Rows are points. The points of each table are mixes of a few directions, plus a little noise. Count the directions of each table, and those that both share. Where both have some left over, give the other angles between the two spaces (their principal angles), to ten degrees, smallest first.
In the rows, 128 means zero.

First, 7 rows:
[[120  78 165]
 [118 105 133]
 [116  96 138]
 [124 137 110]
 [141 201  77]
 [143 158 129]
 [132 123 143]]
Second, 4 rows:
[[142 191  90]
 [120  97 143]
 [131 101 163]
 [120 123 116]]
Directions: first 2, second 2, shared 2

First:
[[127 107  87  97 103 135]
 [131 164 164 170 174  97]
 [141 124 181 143 110 169]
 [107 109  77  93 112 119]
 [108 133 156 140 130 136]
 [134 104  82  95 103 134]
 [151 155 149 158 161 105]]
Second, 7 rows:
[[133 114 136 120 128 116]
 [111 176  99 157 129 168]
 [103 198  86 170 130 187]
 [125 137 122 134 128 136]
 [147  73 161  95 127  82]
 [139  95 147 109 127 101]
 [137 102 144 112 127 106]]
Directions: first 3, second 1, shared 0; angles 80

First (8 x 9):
[[ 79 129 143 104 115 104 133 158 176]
 [ 77 128 144 105 113 102 133 158 177]
 [ 97 129 137 113 119 113 132 147 158]
 [ 79 129 144 104 113 102 133 157 177]
 [144 128 123 135 133 135 126 118 113]
 [183 127 110 154 144 157 123  95  73]
 [170 128 115 148 140 148 124 103  88]
 [195 127 107 159 146 162 121  88  62]]
Second:
[[152 129 147 143 152 155  43 142 102]
 [ 87 103 167 121  74 110 139  69 123]
 [130 166 108 162 141  88 115 163 165]
 [199 122 101  69 139 130 173 143 105]
 [102 140 105 142 135 123 167 141 155]
 [ 92 115 128 142 145 176 127 125 123]
 [121 128 128 139 140 144 113 134 126]
 [140 122 139 105  97  96 146 105 125]]
Directions: first 1, second 4, shared 0; angles 50

First:
[[159 137 113 149 175 100  84 119  24 148 106 140]
 [123 140 138 100 119 125 141 150 160 160 143 118]
 [ 92 138 150 160 132 150 151 183 162  97 109 118]
 [130 145 135 126 112 149 143 148 186 111 144 137]
 [121 145 143 130 120 146 144 135 167  98 139 136]
 [121  82 102 100  81 126 136 113 180 164 137 105]
 [128 131 142 131 166 100 109  73  25 114 114 132]
 [150 110 101 132 119 127 111 102 121 129 129 137]]
Second:
[[126 184 177 109 161 119 138 128  94 116 145 142]
 [128 161 157 117 147 123 135 128 107 120 139 136]
 [130  46  55 158  79 141 112 129 178 148 102 108]
 [126 169 164 114 151 123 136 127 104 118 141 137]
 [127 161 156 116 148 123 133 128 108 121 138 136]
 [131  36  48 161  75 143 112 131 184 148  99 106]
 [128 128 127 127 127 127 128 128 129 129 127 128]
 [126 188 181 108 164 119 139 127  92 116 147 142]
 [130  81  89 145  99 135 119 129 157 138 112 116]]
Directions: first 5, second 1, shared 1
